Each row is a point. Two turns around zero, p and q, are shown by what they do to some points. Where does a point land after both, in the order given? Backwards means that the second turn is done in reverse. Each puzzle has new turns, and all numbers are rounded.

Turn p:
-38; 32 -> -28; 41
-42; 5 -> -39; 17
42; -9 -> 38; -20
37; -29 -> 27; -38
Turn q:
-39; 48 -> -60; 16
33; -19 -> 38; 4
6; -30 -> 22; -21
Where do these land?
p, then q: 27; 29 -> 16; 36
q, then p: -55; -1 -> -52; -19
p, then q: 28; -28 -> 36; -17

Turn p:
-49; 46; -50 -> -15; 80; -21
15; -39; 15 -> 17; -40; -8
-4; 7; 42 -> -34; -24; 8
38; -13; -7 -> 31; -15; 22
Turn q:
-17; 23; -8 -> -16; 9; 23
-33; 23; -27 -> -41; 9; 24
-4; -41; 70 -> 51; -63; -2
11; 18; -23 -> -11; 29; -1
-19; -47; 14 -> -2; -48; -21
62; 24; -26 -> 19; 65; -24
Where do these land?
p, then q backwards: 17; 0; -20 -> 14; 14; 17
q, then p: -48; -9; 13 -> -6; -36; -35
p, then q: 3; 30; 51 -> -8; -54; 23
q, then p backwards: -15; -27; 29 -> 18; -33; 19
q, then p: 42; 7; -73 -> -18; 82; 5

Turn p:
-4; -48; -5; 0; -2; 41 -> 6; -17; -18; 56; -11; -9
-8; 6; -39; -22; 20; 19 -> 39; 17; -31; 4; 8; -4
7; 22; -31; 25; -3; 57 -> 44; 30; 19; 41; 7; 22
45; -48; 8; 25; -18; -21 -> -13; -33; 29; 9; -55; -23
-2; -19; 1; 32; 18; 0 -> 12; -29; 20; 12; 8; -13
2; 10; 63; -68; 29; -37 -> -46; -34; -53; -59; 1; 38
-38; 77; 4; 8; -44; -59 -> -42; 64; 35; -63; 41; -9
Turn q:
-6; -10; 0; -29; -27; -2 -> -8; -8; -3; -15; -15; -33
8; -16; 2; 9; 36; -3 -> -3; -19; -12; 15; 20; 24
-70; 37; -1; -26; -3; -23 -> -32; 32; 38; -30; 42; -37
18; 3; 54; 8; 1; -9 -> 45; -20; 16; 22; 12; -11
67; -7; -1; 53; 21; -56 -> 52; 18; -64; 53; 21; 24
-20; 26; -16; 27; 2; 47 -> -15; 24; 38; -8; -20; 40
-67; -1; -21; 36; -7; 9 -> -55; 38; 36; 23; 1; 3
69; -32; -17; -79; -23; 37 -> 16; -64; -50; -61; -60; -10
Where do these land?
p, then q backwards: -14; -13; 18; 35; 45; -2 -> -1; -12; 46; -21; 35; 2
p, then q: -7; -23; 16; 4; 7; 52 -> -11; 9; 3; 40; -19; 38
p, then q: 48; 28; 45; 6; 38; -30 -> -14; -69; 16; -24; -35; -22
q, then p: -56; -17; -37; -43; -13; 43 -> -61; 16; -49; 5; 43; -22
q, then p: 14; 60; 1; 25; -56; -68 -> 27; 32; 42; -85; -18; 33
p, then q: 12; -45; 16; -17; 12; -2 -> -33; 5; -20; 23; -24; -16
q, then p backwards: 3; 10; -59; -10; -34; 7 -> 19; 12; -8; -48; -36; -27

Turn p:
17; -41; 5; 27; 21; -56; -28; 4 -> 3; -2; -26; 34; -2; -33; -24; 60
2; 21; -22; -62; -61; 63; -22; 6 -> 31; 29; 18; -20; 25; 89; 2; -43
-1; 20; -56; -18; -18; 16; 12; -35 -> 50; -19; 4; -7; 18; 7; -4; -50
-66; -14; -9; -34; -12; -14; 39; 26 -> 3; -33; -25; -67; 11; 16; 38; 17
-3; 17; 6; -33; -33; -17; 41; -22 -> 7; -42; 39; -33; 16; 14; -7; -5
7; -27; 16; 75; 34; -4; 3; 13 -> -28; -1; -26; 40; -54; -41; 10; 17
36; -34; 17; 13; 20; 0; 20; -14 -> -8; -18; 20; 46; -5; -15; 19; 19
6; 9; 25; 25; 90; -21; -21; 59 -> -34; 68; -15; 1; -13; -73; 26; 41
29; 16; 19; 53; 3; -21; -20; 23 -> -14; 27; 5; 16; -48; -25; -34; 19
-27; 33; 1; -45; -44; 53; -25; -60 -> -11; -8; 5; -10; 51; 61; -26; -74
Turn q:
-10; 7; 25; -36; -25; 35; -52; -11 -> -35; 7; -39; -22; 30; 9; 37; -34
-1; 36; -25; -22; 29; -22; -45; -25 -> 18; 37; -27; -20; 33; -47; -14; -10
3; 2; 14; 41; 21; 3; -39; -49 -> -13; 40; 21; 9; 28; 1; -32; -47
30; -8; 9; 21; 8; -30; -13; 38 -> 5; -16; 22; -43; -3; 10; -34; 12
19; 2; 58; 25; 30; -1; 50; -15 -> 32; 15; 68; 5; -24; 28; 20; -20
8; 1; -39; -52; -2; 50; 11; 52 -> 32; -58; -67; -1; -8; 8; 23; 10
-54; 20; -16; 57; -68; -16; 53; -43 -> -57; 53; 11; 70; -65; -3; -7; 33
28; -34; -35; -17; -42; -27; -29; 1 -> -45; -43; -9; -18; 4; -45; -21; 5
-23; -26; 8; -16; 48; 8; 65; 52 -> 63; -35; 20; 21; 2; 38; 27; 51
Where do these land?
p, then q: -28; -14; 21; 4; 1; 43; -42; -48 -> 7; 32; -17; 62; 31; 5; -31; -13
q, then p: -51; 3; 47; 34; 42; -53; 3; -30 -> -68; 54; 42; -30; -15; -30; -5; -13
p, then q: 36; 1; -9; -56; 33; 5; -34; -1 -> 63; 35; 15; -24; -7; 16; -14; -16
q, then p: 8; 35; -16; 6; -4; -10; 48; 16 -> 24; 4; 25; -5; -32; 35; -25; 14
p, then q backwards: 24; 25; -25; 16; -46; -14; -28; 40 -> 11; 50; -4; 49; 22; -13; 18; 28
q, then p: 36; 5; 47; 21; 59; 20; 26; -2 -> -31; 0; 62; 54; 11; 17; -6; -19
p, then q: -2; -6; 7; 13; -48; -53; 30; 56 -> -30; -59; -32; -47; -10; 16; 32; 19
p, then q backwards: -62; -6; -13; 9; -41; -1; -37; 55 -> -11; 62; 0; 9; -22; 21; -29; 66
q, then p: 11; -13; -22; -43; -40; 32; 54; -38 -> 15; -80; -11; 3; -49; -6; -8; 18
p, then q: 28; -31; -37; -5; 45; 31; -19; -48 -> 29; 23; 48; 26; -17; -6; -61; -19
